Every row gives one point. Two turns around zero, p and q, are shown by what they do to some points. Where does a point land after both, in the order given? Backwards means that the second turn is done in reverse. Each puzzle has new turns, and all numbers are rounded.

Turn p:
[-2.29  1.25] => [-2.33  1.18]
[ 1.03 -1.45] => [ 1.07 -1.42]
[0.53 0.04] => [0.53 0.06]
[ 1.14 -0.37] => [ 1.15 -0.34]
[-0.41  0.52] => [-0.43  0.51]
Turn q:
[ 0.84 -0.77] => [ 0.94 -0.65]
[-0.78  1.92] => [-1.03  1.80]
[ 1.21 -1.03] => [ 1.34 -0.86]
[-1.26 -0.12] => [-1.23 -0.29]
Where do these land?
q, then p backwards: [-1.40 -1.38] => [-1.25 -1.52]
q, then p: [0.08 1.30] => [-0.13  1.30]
q, then p: [1.31 0.08] => [1.28 0.29]

Turn p:
[-0.30 -1.04 -0.38  1.23] => [-1.10 -0.74  0.51  0.90]
[ 0.01  0.12 -0.32 -1.77] => [ 0.34  0.13 -0.30 -1.74]
[-0.79 -1.25  1.89  0.63] => [0.00 0.33 2.36 0.70]
[-0.20  0.32 -1.19  0.53] => [-0.88 -0.14 -0.98  0.28]
[-1.07  0.21  0.34  1.30] => [-0.82  0.84  0.39  1.21]
[ 2.34  1.64 -0.35 -1.92] => [ 2.45 -0.40 -1.99 -1.36]
Turn q:
[ 2.16  1.36 -1.03  1.50] => [ 1.41 -0.92  1.12  2.39]
[0.42 0.21 2.16 1.31] => [-0.09  0.02  2.47 -0.71]
[-0.59 -0.68 -1.31 -0.01] => [-0.86  0.05 -1.14  0.70]
[-0.20  0.37 -0.97 -0.41] => [ 0.33  0.27 -0.91  0.53]
[-1.15  0.86  1.47 -0.11] => [ 0.24  1.48  0.76 -1.18]
[ 0.35 -1.75 -1.28 -1.27] => [-0.74 -1.46 -1.94 -0.14]
[-0.99 -0.36  0.95 -1.02] => [-0.29  0.55 -0.38 -1.59]
Where do these land?
p, then q backwards: [-0.85 -0.83  0.55  0.11] => [-0.14 -0.12  0.78  1.04]
q, then p: [-1.43  0.89 -1.99  1.38] => [-0.82  1.10 -1.39  2.21]
q, then p: [ 2.32 -0.45  0.93 -1.27] => [ 0.60 -2.12  1.32 -1.20]
q, then p: [ 0.59 -0.24 -0.93 -0.33] => [-0.69 -0.90 -0.09  0.29]
p, then q: [-1.40  1.44  0.57 -1.14] => [ 2.15  0.96 -0.33  0.12]
p, then q backwards: [ 0.78 -0.81  0.86  1.25] => [ 1.40  0.35 -0.43  1.14]
